Each row is a point. Each copy is the shape, with its points in the same order, turned, moved and blurred by noise. Is it also mirrored, or only turned?

Shape (8 x 2):
[[ 0.59  0.42]
 [ 0.04  0.14]
 [ 0.26 -0.09]
 [-0.04  0.30]
 [-0.22  0.32]
 [ 0.34 -0.45]
 [-0.12  0.37]
 [-0.38  0.69]]
Copy 1 (8 x 2):
[[ 0.06  0.80]
 [-0.24  0.19]
 [ 0.08  0.16]
 [-0.41  0.30]
 [-0.60  0.19]
 [ 0.36 -0.04]
 [-0.50  0.31]
 [-0.92  0.38]]
Copy 1 is: only turned
Copy 2, 8 rows:
[[-0.54  0.66]
 [-0.05  0.26]
 [-0.31  0.09]
 [ 0.02  0.39]
 [ 0.24  0.34]
 [-0.50 -0.24]
 [ 0.16  0.44]
 [ 0.49  0.69]]
Copy 2 is: mirrored

Shape:
[[ 0.37 -0.42 -0.20]
 [-0.40 -0.66 -0.07]
 [ 0.38  0.58 -0.48]
 [-0.46  0.51 -0.73]
 [ 0.07 -0.05  0.04]
 [-0.26 -0.02  0.03]
 [ 0.22  0.18 -0.55]
 [-0.57 -0.37  0.20]]
Copy 1:
[[-0.59  0.10 -0.17]
 [-0.19 -0.64 -0.24]
 [ 0.11  0.87 -0.30]
 [ 0.71  0.36 -0.54]
 [-0.13  0.14  0.10]
 [ 0.10 -0.04  0.08]
 [-0.10  0.51 -0.47]
 [ 0.07 -0.53  0.17]]
Copy 1 is: mirrored
Copy 2:
[[ 0.53 -0.47  0.15]
 [-0.14 -0.54  0.52]
 [ 0.38  0.04 -0.73]
 [-0.43 -0.22 -0.79]
 [ 0.13  0.01  0.09]
 [-0.09  0.00  0.21]
 [ 0.23 -0.33 -0.45]
 [-0.40 -0.18  0.58]]
Copy 2 is: only turned
Copy 3:
[[ 0.59  0.21 -0.10]
 [ 0.27  0.07  0.62]
 [-0.15  0.64 -0.68]
 [-0.60  0.89  0.01]
 [ 0.09  0.09 -0.14]
 [-0.19  0.06  0.14]
 [ 0.05  0.62 -0.35]
 [-0.05 -0.16  0.59]]
Copy 3 is: mirrored
